Every row gives one point. The last column is the point's height on a tilted bowl or saddle (a function of degree 2), plus a little noise. Along how many of its main directions does it bend up, bend down or stay straight?

Points (18 x 4):
[[-0.76  1.34  1.11  1.10]
 [ 2.15 -0.40 -1.45 -0.13]
 [-1.58 -0.45 -1.02  0.79]
 [ 0.13  3.92 -1.36  1.84]
 [-2.17 -1.14  0.58  1.24]
 [-0.28 -0.22  0.48 -0.12]
 [ 0.45  3.40 -1.13  1.31]
 [ 0.03 -0.37 -0.45 -0.16]
 [ 0.28  1.55 -0.86 -0.11]
 [ 2.41 -0.68  0.00  0.33]
 [-0.69 -2.03  1.57 -0.69]
 [-2.04  3.73 -0.36  4.71]
 [-0.86 -1.31 -0.15  0.49]
 [-0.26 -1.32 -1.23  0.62]
 [-0.23  2.87  2.59  3.99]
 [-2.25 -0.89  1.11  0.91]
 [-0.95  0.63  4.45 -0.82]
 [ 3.88 -0.31 -1.49  1.22]]
Directions: 2 up, 1 down, 0 straight

Points (24 x 5):
[[-1.45 -4.31  1.80  0.73  0.57]
 [-1.15  3.16  2.05 -0.93  1.49]
 [ 1.42 -1.87 -2.48 -1.65  0.87]
 [-1.49  1.53  0.65  0.22  1.59]
 [ 0.04 -1.43 -0.13 -0.02 -0.13]
 [ 0.18  0.43  0.38  0.09  0.45]
 [ 1.19 -0.94 -0.56  0.19  0.30]
 [-0.80 -1.58  1.25  1.30  0.41]
 [-2.16 -0.53  0.76  3.14  2.95]
 [ 2.62  0.85  2.06  1.87  1.99]
 [-1.52 -1.49 -0.47 -1.25  0.38]
 [-0.75 -2.40  1.28 -0.62 -0.20]
 [-0.47 -0.28 -1.42  0.68  1.14]
 [-0.16  1.87 -1.26  0.19  2.39]
 [-0.29  0.32  3.70  4.78  5.21]
 [-0.08 -2.39  0.81  0.05 -0.38]
 [ 0.96 -0.46 -1.39 -0.35  0.71]
 [ 1.87  0.40  1.42  0.99  0.87]
 [-3.36 -0.15  2.63  1.71  3.19]
 [ 1.61 -0.56  0.53 -2.50  0.34]
 [ 0.04 -4.65 -0.24  0.92 -0.43]
 [-0.69 -3.37  1.18 -3.65  1.05]
 [ 1.34  0.10 -0.49 -3.10  1.15]
 [-0.30  0.12  1.20  0.67  0.43]]
Directions: 3 up, 0 down, 1 straight

Points (25 x 5):
[[-0.93 -0.76  4.77  1.41 -2.76]
 [ 0.49 -0.31  0.87 -1.58  0.15]
 [ 1.75 -0.64  0.27 -0.25 -0.51]
 [ 1.09 -0.78 -0.46 -1.51  0.07]
 [ 1.38  3.56 -0.04 -3.32 -2.56]
 [ 0.46 -0.64 -2.37  0.08 -0.72]
 [-0.95 -0.31  0.83  1.55 -0.87]
 [ 0.01 -2.95 -0.71  1.51 -2.01]
 [ 2.07  1.24 -0.26  0.51 -1.31]
 [-3.93  0.04  1.74  0.83 -1.36]
 [-2.31  0.44  1.30  1.92 -1.64]
 [ 2.05 -0.61  0.93  0.43 -1.07]
 [ 2.62 -0.13  0.64 -1.77 -1.17]
 [ 2.11  3.61 -1.79 -0.52 -2.65]
 [ 0.23  0.31  2.24  1.95 -1.85]
 [ 1.12  1.31  0.40  1.00 -1.14]
 [ 2.25  1.02 -1.88  2.79 -3.82]
 [ 0.78 -1.45 -0.80  1.48 -1.39]
 [ 0.96 -1.17  1.82 -3.28 -1.01]
 [-2.53 -0.20  3.27  0.63 -1.25]
 [-0.03 -1.02 -0.42  1.53 -1.04]
 [-2.11 -1.67 -2.44  0.71 -1.62]
 [-0.42 -0.34  3.52  2.13 -2.46]
 [ 0.04 -0.98  2.38 -2.36 -0.37]
 [ 2.69 -0.55 -0.28 -0.22 -1.17]]
Directions: 0 up, 4 down, 0 straight

Points (24 x 5):
[[ 0.04  0.98 -1.35  0.06  0.74]
 [ 1.29  3.28 -1.16 -2.25  1.41]
 [-3.22  1.97  3.08 -0.10  1.91]
 [ 0.29 -3.46 -0.75  1.79  3.59]
 [ 0.68 -3.18 -0.70 -0.49  2.24]
 [ 1.20 -0.14  0.47 -0.86  0.56]
 [ 2.56 -1.92 -1.57  2.31  2.36]
 [ 0.15 -0.62  1.73  2.66 -0.26]
 [-1.93 -0.72  1.61 -3.13  0.07]
 [-1.80  0.86 -0.76  0.62  0.43]
 [-0.81 -1.33 -2.52 -1.24  1.22]
 [ 0.80 -2.01  0.45  0.00  1.14]
 [-0.79  3.13  1.51 -0.75  1.77]
 [ 2.20  0.17 -0.88 -1.52  0.82]
 [ 0.54  1.10 -1.21 -2.03  1.32]
 [-0.46 -0.79 -1.37  3.58  1.36]
 [-0.50 -0.10 -1.82 -0.55  1.14]
 [-1.62 -1.36  1.50  2.24  0.79]
 [-0.83 -0.05  1.81 -0.90  0.75]
 [ 0.11 -1.85 -0.89  0.82  2.04]
 [-1.09 -1.56 -0.30 -3.46 -0.18]
 [-0.51  3.20  1.73  1.16 -0.11]
 [-1.97 -0.85 -1.09 -0.54  0.53]
 [ 3.08  3.55  1.45  1.13 -4.52]]
Directions: 1 up, 2 down, 1 straight

Points (42 x 7):
[[-2.90  2.24 -0.47  0.33 -1.37 -0.72 -2.56]
 [ 1.07  0.06  2.82 -0.91 -0.97  1.16 -0.58]
 [ 0.80 -1.98 -0.64  0.01 -0.93 -0.95  0.45]
 [-0.81 -1.22 -0.88 -2.04  1.32 -2.50 -0.72]
 [ 2.26 -0.68 -1.74 -2.69 -0.20  0.37 -0.78]
 [ 1.57 -0.93 -0.37  2.82  3.55  1.50 -3.00]
 [ 4.97 -0.55  1.95 -1.17 -0.26  1.75 -1.81]
 [-0.34  1.54 -1.57 -1.97 -0.76 -0.33 -1.47]
 [ 0.44  1.13 -1.58  0.27 -0.51  0.71 -0.70]
 [ 1.33  0.05  0.63  0.58 -0.35 -3.67  0.22]
 [-1.56  2.00 -1.31 -1.28  2.35 -1.84 -2.83]
 [-0.54 -2.48 -0.67  0.04 -1.97 -0.40  0.09]
 [ 1.13 -1.20 -2.54  3.06 -0.82 -2.24 -2.01]
 [ 0.39  1.02  0.03  1.62  0.65 -0.97 -0.72]
 [-0.62 -1.41 -0.87 -1.77  0.13  1.23 -0.43]
 [-0.15  1.19  3.12  0.30  1.48  0.21 -1.53]
 [-1.04 -2.01 -1.13  2.30  3.77  3.62 -4.54]
 [ 0.43  0.38 -3.14  0.16  2.30  2.27 -2.19]
 [ 1.32  1.20 -0.42  1.22  0.76  2.77 -1.56]
 [ 2.19  0.85 -0.04 -0.82 -0.02 -0.25 -0.30]
 [-1.73  1.16  3.41 -1.59 -1.37  1.23 -2.16]
 [ 2.62  0.83  0.91 -1.65 -0.04  1.41 -0.92]
 [ 1.71  2.13  3.55  0.32 -1.83 -0.98 -1.38]
 [-2.13  1.20  2.27 -2.58 -3.77  1.48 -2.80]
 [-2.62  0.57  1.94 -0.48  0.23 -2.04 -0.73]
 [ 1.52  0.93 -2.41 -0.70 -1.84 -0.17 -0.97]
 [-1.38 -0.35 -0.25 -2.00  1.53 -0.35 -1.11]
 [ 1.73  0.37 -0.70 -0.05 -0.33  0.78 -0.14]
 [ 0.14 -3.67 -2.29 -3.32  1.56 -3.41 -2.59]
 [ 3.40 -0.74  0.49 -0.14 -1.86  1.44 -0.26]
 [ 1.08  0.30 -1.61 -0.32 -0.20 -3.39 -0.93]
 [ 0.06 -0.08 -0.40 -2.50  1.06  2.83 -1.69]
 [ 1.52 -1.20  1.37 -0.34  0.01 -2.66  0.88]
 [ 0.64 -0.92  1.29  0.57  0.01 -1.33  0.60]
 [-2.91 -2.71 -0.80  1.14 -1.51  5.01 -2.89]
 [-0.10  1.36  1.00  0.82 -0.44  0.73 -0.85]
 [ 1.66  0.42  0.70 -0.62  3.17 -0.25 -1.37]
 [ 1.09  1.05  1.47  1.22 -3.50  1.03 -1.27]
 [-4.21 -2.59  0.88 -0.36 -0.01  1.83 -2.80]
 [-2.14 -0.83 -0.53 -0.68 -1.40  0.37 -0.61]
 [ 0.14  2.37  2.21 -1.28 -2.63 -1.36 -1.38]
 [-0.90 -2.09  1.11  0.56 -1.71 -1.05  0.28]]
Directions: 0 up, 5 down, 1 straight

Points (43 x 7):
[[ 0.41  1.27 -1.11 -0.67 -1.92 -0.07  0.72]
 [ 1.54 -1.74  1.24  1.55 -2.32  0.39  0.36]
 [ 2.15  0.72 -0.52  0.36  2.21 -2.27 -0.22]
 [ 0.89  1.54  2.67 -1.14  1.08  2.32 -1.67]
 [-0.23 -2.05 -1.20 -0.79  1.31 -1.44 -0.98]
 [-2.59 -1.78  3.13  0.52 -0.84  0.22 -2.38]
 [ 0.69 -3.04  0.36  0.50  0.35  0.62  0.12]
 [-0.85  4.27 -0.68 -2.54  0.19 -3.43 -3.41]
 [-2.71 -2.49  3.29 -0.66  1.34 -0.36 -3.41]
 [-1.01 -0.14 -1.41  3.08 -1.86  2.03 -0.30]
 [-1.26 -0.13  0.79 -3.95 -2.05  2.46 -2.45]
 [ 2.63 -1.14 -1.87  1.66  2.13  2.87  0.10]
 [-0.78 -2.81 -3.09  0.70  2.82 -0.25 -2.04]
 [ 1.16  2.31  2.00  1.26 -2.81 -1.15 -1.01]
 [-1.84 -3.94 -0.47  0.61  0.36 -0.47 -1.80]
 [-0.67 -0.54 -0.28  0.91  0.42 -0.66 -0.22]
 [ 2.96  1.29 -3.98 -1.65  0.06  1.57  1.08]
 [ 0.52 -2.21  0.32  1.12 -1.32 -2.10 -0.32]
 [-1.51  1.82  3.96 -0.15  0.48 -1.29 -3.77]
 [-0.38 -1.16 -1.05 -0.18  0.73 -1.10 -0.36]
 [-0.52 -1.04 -2.10 -1.30  0.11 -2.23 -0.88]
 [-2.73  2.45  1.32  1.34 -0.86 -2.56 -3.57]
 [-2.88 -0.13 -0.40 -1.32  2.66 -0.59 -3.43]
 [-0.74  0.62 -0.15 -2.78  1.80  1.56 -2.00]
 [ 2.13  0.45 -3.12 -1.48  0.63  0.83  0.89]
 [ 1.10  0.27 -0.05  0.07  1.92  2.08 -0.04]
 [ 0.54 -1.16  0.45  0.86 -0.79 -0.27  0.43]
 [-0.56 -2.90  0.59  0.58 -0.33 -0.18 -0.49]
 [-1.30  1.93 -0.58 -0.34 -2.32 -2.34 -1.29]
 [ 0.19 -0.48  1.83  0.30 -1.47 -0.07 -0.28]
 [-1.48 -1.60  1.47  1.92  1.24 -1.85 -1.92]
 [-0.96 -2.40 -2.26  1.99  1.18 -1.47 -1.37]
 [-1.33  0.08 -2.84 -0.36  2.14 -2.28 -2.25]
 [-0.97  0.68  1.49 -1.10 -5.13 -0.67 -2.35]
 [ 1.77 -0.14 -1.91  0.30 -2.18  0.07  1.75]
 [ 0.25  2.59 -4.09  0.79  0.12  2.81 -0.78]
 [ 1.22 -2.67 -1.37 -0.33  0.31  0.77  0.56]
 [ 1.88  0.79  1.51 -0.23  1.63  2.61 -0.56]
 [ 1.60 -2.65  1.32 -0.99  2.16 -1.23 -1.40]
 [-0.37 -1.03  0.24 -1.73  1.11  1.49 -0.74]
 [ 1.25  0.07 -1.12  1.34 -1.77  0.18  1.26]
 [ 0.35  2.84 -0.30 -2.28 -1.04  1.28 -0.83]
 [ 0.02  2.91 -0.63 -1.50 -0.33  0.30 -0.73]]
Directions: 0 up, 5 down, 1 straight

Points (49 x 7):
[[-1.30  0.57  3.59  3.41  0.72 -1.02 -1.35]
 [-1.33  2.11  1.22 -1.56  0.99  1.15 -0.71]
 [ 0.49  0.53 -0.31  2.13 -1.55 -0.09  0.13]
 [ 0.02  1.33 -1.11  1.11 -2.50 -1.63 -0.92]
 [-2.94 -0.80 -2.22  0.46  0.05 -1.61 -1.99]
 [ 3.50  0.18  0.33  1.02 -1.36 -1.94 -2.09]
 [ 0.69 -1.30  3.05  3.29 -0.30  0.11 -1.45]
 [ 2.64 -1.67  1.53 -1.28  1.59 -0.83 -2.46]
 [ 0.31  0.52  1.04  2.31  0.50  2.71 -0.15]
 [ 1.98  2.14 -1.07  0.69 -0.22  3.07 -0.66]
 [-0.60  1.94  0.23  0.03 -2.23 -2.64 -2.14]
 [ 1.48  0.79  1.13 -3.30 -2.24 -0.58 -2.74]
 [-0.11 -0.49  1.91  0.73 -1.11 -0.31 -0.54]
 [-3.61 -2.27  2.69  2.04  2.55  0.76 -2.73]
 [-1.46  1.52  3.76  2.11  0.90  1.86 -1.08]
 [-3.06 -1.99 -3.47  2.47 -0.05  0.95 -1.80]
 [-3.67  0.57 -1.78  1.17 -2.65 -0.58 -1.59]
 [-0.24  0.15  3.56 -0.38  0.83  0.71 -0.99]
 [ 1.96  0.93  0.35  1.04 -0.62  0.31 -0.22]
 [-1.92 -0.42  2.33  1.31  0.89  3.21 -1.13]
 [ 1.52 -1.07 -1.85 -0.49  1.81 -1.30 -1.80]
 [-1.52  2.48 -1.97  1.12 -0.42 -0.79 -0.98]
 [ 0.76  1.61  0.35  0.60  0.26  1.31  0.17]
 [ 1.90 -2.92 -0.21  1.61 -0.74  0.93 -1.23]
 [-0.96  1.64  1.03 -1.46 -0.73 -1.73 -1.67]
 [-0.19 -1.54 -0.23 -1.65  0.94  1.36 -0.98]
 [ 0.13  0.74 -0.34 -3.94  0.19  1.24 -2.07]
 [-2.10 -0.23 -0.79  2.13  0.18 -1.00 -0.65]
 [ 0.12 -2.12 -1.57 -1.03  3.03 -1.09 -2.42]
 [-0.74 -1.04  1.10 -2.89 -0.44  2.65 -1.75]
 [ 2.58 -1.94 -0.49  1.38 -1.30 -0.54 -1.20]
 [ 1.39 -3.50  0.66 -0.45  2.17  4.73 -4.33]
 [-0.58 -2.80  0.16  1.17  0.32 -1.07 -1.35]
 [-2.23  1.92 -1.10  0.60  1.57 -1.11 -1.02]
 [-1.60 -2.86  0.55  2.47 -0.41 -1.50 -1.77]
 [-0.03  0.28  0.51  0.50  0.64  0.64  0.22]
 [ 2.46 -0.08 -0.56  1.47 -1.86  3.05 -0.54]
 [-0.48  0.05  2.24  1.20 -0.39  0.85 -0.26]
 [-2.18  0.59  0.28  1.13 -0.41  3.83 -0.66]
 [ 1.04  1.41 -2.53 -0.40  0.56 -3.74 -3.45]
 [-0.44 -3.69  2.71  1.58 -1.89 -0.46 -2.69]
 [-0.99 -1.22  3.97 -0.86  1.40 -1.53 -2.40]
 [ 0.44 -0.03  5.22  0.86  0.77  1.35 -2.27]
 [ 0.29  1.46 -1.35  0.36  1.21  0.84 -0.02]
 [ 0.92  0.73  3.71 -0.73 -0.02  0.06 -1.51]
 [-2.91 -0.99  0.29  1.06 -0.11  1.48 -0.65]
 [-1.27 -0.23 -0.16 -1.19  2.63  1.34 -0.77]
 [-0.19 -1.18  2.18 -1.98 -0.71 -0.88 -1.92]
 [ 0.52 -1.21  0.34 -1.91 -0.02 -0.83 -1.46]]
Directions: 0 up, 5 down, 1 straight
